Rows are points. Any point is a mix of the corners, with weights that add up to 1. It lies inside the corners' shape when no weight is negative. Say inside or outside, and name the corners with a negative weight.
In the rows, 128 means zero.

Corners:
(1): [119  87 127]
(2): [109  50  73]
(3): [220  82  89]
(4): [122 194 122]
Points:
[ 97 159 114] => outside (3)
[ 96 125 125] => outside (3)
[178 118 101] => inside
[173  99  86] => outside (1)
[162  82  88] => inside
[128  92 117] => inside
[149 116  99] => inside
[174 113 116] => outside (2)

Corners:
(1): [103  51  80 144 139 131  59  96 123 144  94]
(2): [143 182 212  92 174 154 144 121 154 128 104]
(3): [ 95 130 188 160  74 169  79 153  99 122 139]
(4): [147  88 140 149 142  88   7 134  91 151 125]
(5): [213 129 188  83 140 152 201 135 152  82  99]
(6): [ 88 100  86 121  98  89  32 175 131 137  84]
(7): [137  58  85  91 124 144  64 167 163 181 178]
(8): [173 133  53 141 146 156  37 142 147 156  99]
(9): [117 112  80 159 105  84  98 149 123 200 116]
(10): [117 122  70 135 118  97  43  97 126 110 143]
(11): [ 94  82  93 186 143 119  65 184 144 116 139]
(12): [156 189 176  81 176 170 172 155  60 110 102]
Points:
[128 102 140 136 137 136 106 150 128 128 138] => outside (6, 8)
[131 141 137 110 142 135 104 147 113 128 108] => inside
[124 120 128 139 128 128  88 135 120 132 108] => outside (7)
[123 103 107 141 137 127  68 145 128 135 114] => inside
[113  81 120 127 121 130  59 134 139 118 138] => outside (8, 9, 12)
[151 137 139 115 136 125 100 148 118 122 124] => outside (1)

Corners:
(1): [112 174 139 100 121 137  23 166 114 104  84 142  99 104 152 137  86  96
 149  94]
(2): [138 120  82 124 117 175 140 114 194 154 144 168 143  51 183 183 121 117
 113  87]
(3): [105 148 115 151 141 184 182 110 170 117  70 132 154 140 139 179  84  99
 151 176]
(4): [127 180 123  84 150 109  93  73  61  35 179 165 158 137 133 125 108 152
 112 142]
(5): [185 176  83  58 111 167 135  93 147 149  85 172 152 116 136  89 132 141
 147 143]
(6): [139 120  98 124 140 181 119 105 101 107 164 139 219 176  83 102 173 128
 129  47]
(7): [116 134 164 100 111 145  73 180 107 150 217  54 120 200 128 129 116 135
 163 130]
(8): [123 201 112  88 185 167 115  98 193 139  66 121 138 161  85 108 109 132
  95  59]
(9): [112  90 140  82  65 147 125 122  59 147 165 131 115 124 148 192 153 111
  91 125]
(10): [107  68 119 115 136 161 115  93 161 156 134 121 179 109  77 193 105 111
 125 146]
(11): [118  68 203  91  81  92 140 114 124 184 139 155 192 148 161 112 221  73
  71 165]
(12): [ 54 101 144 139 170  86  85 110 158 207  75 105 121 150 145  85 118 144
 162  76]
(13): [139  71 117   7  86 195 114 164 123 107 185 177 137 142 154 172 175 141
 148 134]
(14): [115 138 109 193 115 156 114 143 142  97  74 156  96 126  84 135 131 205
 178 112]
(15): [106 128 110  97  95 166  51 138 123 111  96 105 138 178 150 102 144 158
 133 137]
(16): [115 112 160  82  45  93 175 122 162 135  73 115 152 145 162 133  40  91
 126 180]
(17): [149 140 111 241 145  74 120 134 143 133  99 211 134 181 176 110 120 107
 111 142]
(18): [ 64  96 138 197 130 104 129  97 169 130  91  32  66 174 112  49 109  51
 148 143]
(19): [202 186  85  73 162 150 141 172 105  68  98 129 162  98 130 165 103 153
 104 147]
(20): [ 77 139 118  85  99 104 105 135 138 128  95  97 154 132  64 228 173 119
 141 133]
(21): [169  53 166  79 110 119  94  64 165 161  96 112 136 177 181  99 143 146
 162  75]
Points:
[120 125 129 112 116 129 112 123 139 132 108 130 129 139 137 137 126 125
 132 138] => outside (6)
[124 104 125 116 113 145 120 126 143 146 107 109 133 171 119 133 126 130
 146 122] => outside (1, 2, 4, 11)
[116 118 128 118 119 137 118 125 140 123 118 127 138 139 135 147 123 123
 131 122] => outside (5)
[141 145 122 118 132 149 113 132 149 118 107 135 132 156 159  92 114 138
 142 119] => outside (9, 10, 20)
[134 123 125 111 123 148 121 116 128 120 122 136 145 157 130 114 127 138
 133 128] => outside (1, 2, 20)
[116 112 130 125  98 126 127 145 116 131 132 148 118 120 171 139 109 110
 122 173] => outside (6, 8, 20, 21)
[122 140 131  96 119 141 113 123 132 124 110 126 138 141 144 125 128 128
 132 119] => outside (10, 17)
[126 147 100 122 147 158 108 122 135 112 109 125 133 137 119 142 117 138
 144 111] => outside (11, 16)

Corners:
(1): [156 154 144 103 130 117  88  51 197 143 156 126 177  88  39 162 145 119
 108 123]
(2): [200 171 130 151 146 170  94  88 156 134  99 104 101 103  93 136 133  97
 165 196]
(3): [139 156  87 144 140 128 136  89 130 161 167 137 109 110  99 147  75  32
  63 146]
(4): [189 152 134 140 168 155 113 103 131 165 162 115 108 134  98 131 169  66
  95 100]
(5): [ 93  86  86  74  90 127  80 102 178  28 118  46 215 195 141 171  98 148
 194 144]
(6): [106 101 161 130 102  92 176 160 127  99 168 141 123  97 148 122 105 128
  95 187]
(7): [130 122 144 108 107  74 146 161  55  59  72 144 145 129 179 136  86 105
 121 156]
(8): [182 157 133 172  94 120 170  96 102 163 119 176  54 157 105 150 104 124
  92  96]
(9): [200 162  83 135 203  84  97 141 177 175 100 115  55 126  74 147  99 105
  94 164]
(10): [ 63 116 127  51 111 147  62 116 110  91 125 125 192 160 205 111  44 149
 149 156]
(11): [156 129 108 109 108 103  90 111 197 186 129 144  66  64 106 128 133  66
 121 114]
(12): [ 84 162 148  52  73 143 152 173 127  58 129 122 126 168 166 144 129 119
 103 174]
(13): [135 107 107 123 129 124  59  82 108 149 148 149  56  97  99 149 171  72
  81 162]
(14): [105 179 159 115 122 100 165  93 132  92 106 116 114 175 131  60 104  99
 126 150]
(15): [180 141  75 100 140 116 144  58 143 119 108 153  70 117 187 114 145  85
  46 141]
(16): [154 143  80 111 109 206  30 109 164  88 127  77 164  89  43  97 138 171
 137 107]
(17): [ 87 141  52  54 139 130 124 192 162  68 143 120 203 156 102 137 119 172
 236 164]
(18): [ 26  74 161  58 122 169 164 137 128 113  68 142 156 152 149 105  70 105
 145 156]
(19): [133 213  79 162 150 150  24 107 229 122 123 138 162  83 102 138 201 138
 104 139]
(20): [ 92 138  64  45  48  78 174 152 130 126 101  41 222 173 161 129 118 191
 145 165]
(21): [115 117 122  76  85 101 113 156 121  47  97 150 227 206 170 103  75 124
 113 213]
Points:
[150 159 109 129 111 129 104  95 150 124 144 119 116 114 114 138 145 116
 118 123] => outside (9, 18, 21)
[154 155  96 114 133 124  93 127 158  99  80 142 101 146 123 125 130 123
 127 155] => outside (1, 3, 4, 6, 10, 20)
[131 142 143 134 114 164  79  72 154 131 144 163 103  90 107 114 125  83
  77 145] => outside (4, 5, 7, 9, 17, 20)
[140 143 113 112 121 120 116 123 153 115 115 120 135 131 114 128 131 121
 122 151] => outside (3, 10)
[110  96 124  84  48  44 182 200  96  58 133 101 166 162  94 147  73 145
 154 183] => outside (2, 4, 10, 15, 18, 19)
[ 94 111 115  97 110 127 111 163 133  94 131 116 164 131 173 140 110 101
 143 190] => outside (1, 8, 9, 14, 15, 16)
[127 141 105 101 109 125 116 119 139 115 122 112 147 133 120 127 115 125
 122 148] => inside

Corners:
(1): [140 118 192 158 151 125 166 192 175 102  96 141 152 123 143  82  94 157
 146 137]
(2): [189 126 120  83 113 177 139  86 163 114 134 120  68 140 100 144 174  96
 117  87]
(3): [167 158 119  87 139 139  74 102 239 122  95 156 103 129 111 163 159 119
 161  85]
(4): [134 140 119 135 183  96 152 114  95  88  94 139 151 103 155  97 112 145
 185 168]
(5): [107  55 180 139 186 127 120 145  76 132  95  90 121  73 129 114 120 148
 179 134]
(6): [138 144 101 143 142 116 138 134 136 136 133  91 108  96 136 122  82 145
 122 145]
(7): [143 120 149  97 200 103 117 136  78 115 127 133 140 116 144 107  88 153
 106  60]
(8): [153 111  94 145 155 146 177 115  70 134 114 129 111  89 120  92 114 204
 158 101]
(9): [ 97 117 152  54  99 143 138 125 181 137 160 113 133 215 170 187 170 170
  74 151]
(10): [100 102 110 114 205 176 142 140  84 124 153 134 152  81 136  98  93 158
 144 154]
(11): [189 103 116 110 144 122 153 145 188 116 120 120  27 196 176 141 136 151
 200  96]
(12): [ 82 167 179  81  95 150 106 191  80 136 153 103 135 151 130 150 122 146
 105  99]
(13): [110 139 132  66 100 121 118 152 122 125 206 149  79 173 184  99 153 167
  87 171]
(14): [ 69 129 161  97 116 153 112 134  80 106 152 153 115 166 185 116  70 172
  85 184]
(15): [ 87 133 159  92 112 126 136 141  94 129 221 137 109 166 100 185 115 172
  66 132]
(16): [187  91 104 150 169 133 130 169  60 154  99 131 143 100 105 106 110 124
 168 110]
(17): [110 129 118 126 152 149 148  85 192 198 125 116  73 188  92 155 136  92
 134 124]
(18): [157 115 119 121  74 141 109  94 217 172 129 115 115 145  99 114 111  87
 211 114]
(19): [ 99  66  77 152 176 121 149 175  61  89 108 113 144 119 108  81 115 140
 106 130]
(20): [172 113 136   7 151 124 138  99 203 141  71 165  91 132  91 154 127 116
 170 117]
(21): [113  88 128 150 162 105 191 152 107 106  93 171 147  74 155 146 106 111
 127  93]
Points:
[112  91 105 153 150 140 146 142 129 143 134 119 113 137 127 115 114 140
 137 142] => outside (2, 4, 7, 12, 20)
[139 111 125 131 151 133 141 133 134 136 119 120 128 123 117 132 122 131
 147 102] => outside (13, 14, 20)
[135 115 137 109 142 138 139 136 131 123 128 134 113 136 132 121 126 138
 131 120] => outside (6)
[124 119 133 105 144 136 134 127 126 133 126 132 120 128 121 129 118 136
 128 127] => outside (11)
[136 114 125 103 146 133 145 130 125 129 121 136 116 126 131 125 122 148
 139 123] => inside

Corners:
(1): [104 116 139  94  82 121  42 117 142 114 201 130  88 167 208 119 187 139
 165  90]
(2): [126 143 104  99 179 170  89 203 157  68  90 189 176  80 113 188 114 103
  92 135]
(3): [160 160 167 166 133  91 124 120 133 160 177 112 119 112  74 179  66 126
 126 147]
(4): [110 117 145 155 181 120 110 192 183 114  74 158 194 109  93 165 153 115
  37  61]
(5): [163 107 100 229 131  98 122  56 129 134 135 130 139  96  85 114  49 170
 120 115]
(6): [133 139 143 146 110 124 171 141 165 178 166 136 162 131  82 112  86 148
 159  88]
(7): [134  67 138  99 192 126 165 170 170  78  99 134 164  67 123 225  96  88
  85  94]
(8): [101 135 114 151 126 109 137 130 133 139 159 158  99  78  99 148 118  84
 127  99]
(9): [141  99 164 134  85 121 124 136 126 224 152 126  89  97 118 124  61 171
 114 120]
(10): [136 127  90 107 166 114 141 103  90 182 137 115 126 147 122 110 112 110
 113 110]
(11): [ 89 110 130  50  68 155  73 137 137 109 121  78  54 166 108 123 219 104
 172  98]
(12): [110  86 106 154 135 132 137 148 183 190 183 123  94 133  96 169 119 153
 123 157]
(13): [ 96 170 109 123  41 115 102 160 132  94 139  76  57 189 151 107 152 139
 140 135]
(14): [124 166 124  77 159 129 124 101 183 105 125 191 179  91  85 245  67 121
  74  70]
(15): [ 75 133 146 122 135  89 147 105 156 165 110 123 127 115  97 127 114 122
 147 176]
(16): [162 143  87  93   7 114 117 121 171 140 110 126  94 140 162 138 224 102
 148 131]
(17): [118 151 149 148 122 197 126 104 141 172 161 111 140  94 166 122  96 132
 103 121]
(18): [145 148 140 135 115 162 136 143 120 104 122 152  62 136 150 168 166 146
 153  81]
(19): [102 157 114 133  44 108 116 146  75 113 156 101 128 148  99 167 210 161
 144 108]
(20): [126 118 111 130 163  96 119 184 150 175  75  99 154  76 111 233  78 128
 129  79]
(21): [ 82 119 144 128  55 135  60 134 115 143 144 130 106 223 181 146 125  62
 151 105]
Points:
[125 127 118 123 114 118 121 144 142 140 122 119 124 121 124 164 127 122
 127 107] => inside
[151 117 120 141 139 128 135 148 136 137 136 169 149 106  94 176  92 116
  96 104] => outside (1, 11, 13, 15, 17, 20)
[116 129 120 119 113 131 117 139 145 132 133 133 119 129 127 148 134 127
 125 104] => outside (3)
[125 105 107 133  71 168 121 176 126 134 110 100  84 127 144 159 152 126
 152  92] => outside (1, 3, 4, 10, 14, 15)
[109 144 118 149 135 108  93 140 131 123 139 144 115 133 114 156 104 143
 116 129] => outside (6, 7, 11, 16, 17)

Corners:
(1): [ 89 119 169 136 111 156 155 122  67 159 158 165  83 168 184 185 176 158
 118 164]
(2): [163 182  96  93 184 112 205 130  96  67  57 120 105 149  71 129 160  66
 132 168]
(3): [117 164 145 136  33 140  63 111  81 100 216 126 133 152 203 116 166 155
 169 120]
(4): [ 69 117  83  17 135  85 109 127  96 107  57 133 159 152 106 135  99 126
 137 184]
(5): [ 81 123  48 122 155  61 117 120 144 141  93  86 126 101 107 118 167  92
 167 167]
(6): [171  80 126 189   7 141 210 113 172 162 129 151 165 118 144 201  91 178
  99 141]
(7): [ 97 126 124 167  89 219 143 153 130 171 143 181 132 175 181 178 133 149
  83 140]
(8): [ 59 127 132  83 122 135 137  97  84  29 112 138  84 161 114 105 156  87
 153 106]
(9): [ 97 158 162 132 110 141  74 196 102 156 132 141 148 166  92 157 172 202
 140 128]
(10): [160 135  71 107 129  84 159 147 150  84 128 124 128 130 103 135 168 178
  43 145]
(11): [ 85 143 122 131  97  97 149 146 122  95 146 156  83 169 184  93 123 105
 118 157]
(12): [106  83 185 157 107 138 113  96  94 120 170 111 160 212 172 130 166 109
 119 165]
(13): [ 89  84 172 185  56 165 175 168  45 180 207 157 188 143 205 118 124 120
  92 147]
(14): [120  95 100  73 185 115 132 146 114  82 114 137 127 100 102 160 107 136
 182 174]
(15): [140  84 150 167  94 128 210 117 161 179 135  45 131  73 163 157  91 181
  91 129]
(16): [127 111 150 195 103 136 109 149  50 165 110 100 137 201 132 188 135 202
  86 142]
(17): [144 132 149 138 145  86 153 118 136 142 133 111 146  83  83 158 103 183
  65 134]
(18): [127  96 113  44 163  72 169 104  92 112  42 157 117 140 146 125 131  82
 144 126]
(19): [ 79 146 105  80 165  77 167 120 135  66  69 151 182 153 157 140 143 112
 174 133]
(20): [ 69 148  61  55 161 123 182  93 139 119 145 198 140 214 128 104 156  84
 186 125]
(21): [111 119 126 115 190 109 149 105 107 138  36 125 143 107 112  97 143 160
 171 166]
Points:
[110 125 124 115 124 114 148 125 106 118 127 135 137 147 137 134 142 130
 134 146] => outside (7)
[110 120 124 113 117 122 144 127 104 122 121 143 137 146 152 138 138 129
 132 141] => inside
[108 134 119 119 121 110 150 135 115 107 122 139 119 154 144 126 138 124
 123 150] => inside
[100 126 108 100 142  97 152 122 119 109  96 136 143 143 139 135 142 118
 145 143] => inside

Corners:
(1): [100  88 144 100  54  77 159 154 172 186 207 161 143 133 100 177 140 125
 160  88]
(2): [ 92  96 147  97 167 130  75  89  63 121 129 103 125 168  74 134 137 137
  86 158]
(3): [165 136 107 167 119 163 108 183  94 162 195 119 134 161 110 121 158 137
  63 175]
(4): [141 132 161 207  23 246  83  76 181  75 125  44 145  63  86 174  65 107
  33 222]
(5): [157 212 196 118 105  66 180 179 164 179 110  90  56 146 102 170 149 105
 123  67]
(6): [ 72 118 111 181 107 198 124 102 108  71 146  52 141 145  57 191 130 184
  66 196]
(7): [ 86 145 121 167 152 100 154 105  94 174 193 146 155  91 129 158 175 129
 145  99]
(8): [165 141 125  76 100 117  89 157  93 150 141 107 106  96 163  72 130  90
 106  63]
(9): [ 93 123 108  89  90  97 100 150 203 146  84  96  91 146 114 129 129 139
 105  73]
(10): [195  77 168  78  86 185 131 170  95  81 124 142 178 133  86 174 138 165
 172 194]
(11): [112 163 170 103 151 104 108 156 130  99  80  91  90 140 132 159  77 199
 143 154]
(12): [107 154 145  98  90 123 111  92  88 123  81 172 107 168 158 167  81 195
 116  86]
(13): [ 91 164 108 163 175 123 142 112 134 175 133  61 135 154 154 165  60 108
  94 110]
(14): [152 145 114 157 215  79  96 171  64 145 135 153  81 196  67  69  97 118
 138  93]
(15): [ 92 104 169 129 107 154 133 185 112  84 106 129 140 159 110  88 147 161
 134 178]
(16): [181 132 100 181  17 132 139 124 181 136 163  45 145  91 145 115 134  90
 120 206]
(17): [162 108  94 115 126 113 153 158 155  43 101 159  71 108 168  76 146  94
 145 169]
(18): [156 177 124 112 173 139  76 136  99  71 144 121 130 162 158  66 156 152
 107 137]
(19): [120 213 105  94  28 193 189 131 122 124  88 187 107 156  71 162  79 182
 151 164]
(20): [ 85  91  70 136 152  86 195 139 117  85 138 166 142 124 101  69 111 151
  72 125]
(21): [152 164 167  82 154 129 194 195 170 185 157  83  64 146  92 102 115 151
 137  79]
Points:
[129 125 128 131 107 158 125 135 121 113 133 121 130 144 110 136 125 141
 119 162] => outside (5, 8, 11, 20)
[140 152 141 153 148 146 134 141 120  96 109  81 104 155  81 118  91 136
 110 181] => outside (1, 3, 7, 8, 9, 12)
[143 132 136 128 106 140 129 144 131 112 135 117 122 129 116 133 128 132
 116 149] => inside
[134 135 138 146  94 160 120 128 148 109 127  95 117 116 108 136 105 127
  95 156] => inside
